Each row is a point. Each copy is the shape, with its points in the same order, stretched, turned, moved and blurred by noise. Is it also mirrored, or only turned?

Shape:
0: -0.143 -0.167  0.099
1: -0.150  0.019  0.239
2:  0.282  0.308 -0.128
3: -0.303 -0.058  0.219
4:  0.338  0.054  0.161
5:  0.254 -0.162 -0.193
Copy 1, 6 rows:
0: -0.179 -0.167  0.088
1: -0.209  0.018  0.189
2:  0.213  0.422 -0.110
3: -0.357 -0.083  0.249
4:  0.308  0.094  0.115
5:  0.193 -0.027 -0.264
Copy 1 is: only turned
Copy 2:
0:  0.076 -0.226  0.184
1: -0.084 -0.085  0.236
2: -0.084  0.062 -0.383
3:  0.015 -0.078  0.347
4: -0.249 -0.262 -0.192
5:  0.146 -0.360 -0.272
Copy 2 is: mirrored
Copy 3:
0: -0.160 -0.136  0.099
1: -0.136  0.027  0.199
2:  0.309  0.386 -0.084
3: -0.182 -0.124  0.268
4: -0.086  0.372 -0.121
5:  0.069  0.036 -0.363
Copy 3 is: mirrored

Shape:
0:  0.065  0.176  0.215 -0.333
1:  0.195 -0.067 -0.076 -0.180
2:  0.062 -0.013 -0.039  0.053
3:  0.274 -0.129  0.182  0.031
4: -0.037  0.066  0.118  0.362
5: -0.201  0.170 -0.195  0.242
6:  0.263 -0.237 -0.017  0.452
7: -0.183 -0.054  0.440 -0.202
8:  0.350 -0.211 -0.049 -0.301
Copy 1, 9 rows:
0:  0.090  0.194  0.059 -0.298
1:  0.101 -0.063 -0.212 -0.148
2:  0.036 -0.002 -0.094  0.056
3:  0.217 -0.168 -0.010 -0.045
4:  0.055 -0.001  0.124  0.306
5: -0.103  0.228 -0.140  0.302
6:  0.214 -0.301 -0.121  0.367
7: -0.142 -0.011  0.290 -0.259
8:  0.156 -0.185 -0.280 -0.313
Copy 1 is: only turned
Copy 2 (9 x 4):
0:  0.218  0.254 -0.064 -0.216
1:  0.093 -0.014 -0.280 -0.007
2: -0.013  0.068 -0.080  0.104
3:  0.320 -0.095 -0.135  0.175
4:  0.034  0.160  0.223  0.300
5: -0.305  0.215  0.094  0.119
6:  0.145 -0.202 -0.053  0.534
7:  0.261  0.020  0.319 -0.267
8:  0.215 -0.107 -0.427  0.010
Copy 2 is: only turned
Copy 3, 9 rows:
0:  0.209  0.104  0.320 -0.158
1:  0.124 -0.135 -0.036 -0.155
2: -0.033 -0.122 -0.018  0.027
3:  0.106 -0.308  0.143  0.006
4: -0.159 -0.133  0.073  0.343
5: -0.206  0.114 -0.186  0.209
6: -0.100 -0.499 -0.144  0.311
7: -0.110 -0.011  0.527 -0.135
8:  0.232 -0.275 -0.006 -0.328
Copy 3 is: only turned
Copy 4 (9 x 4):
0:  0.142  0.290  0.048 -0.226
1: -0.037  0.037  0.187 -0.334
2: -0.030 -0.098  0.196 -0.106
3:  0.216 -0.186  0.327 -0.212
4:  0.093 -0.220  0.215  0.169
5: -0.245 -0.117  0.129  0.166
6:  0.118 -0.520  0.443 -0.034
7:  0.311  0.060 -0.133 -0.026
8:  0.086 -0.026  0.228 -0.584
Copy 4 is: mirrored
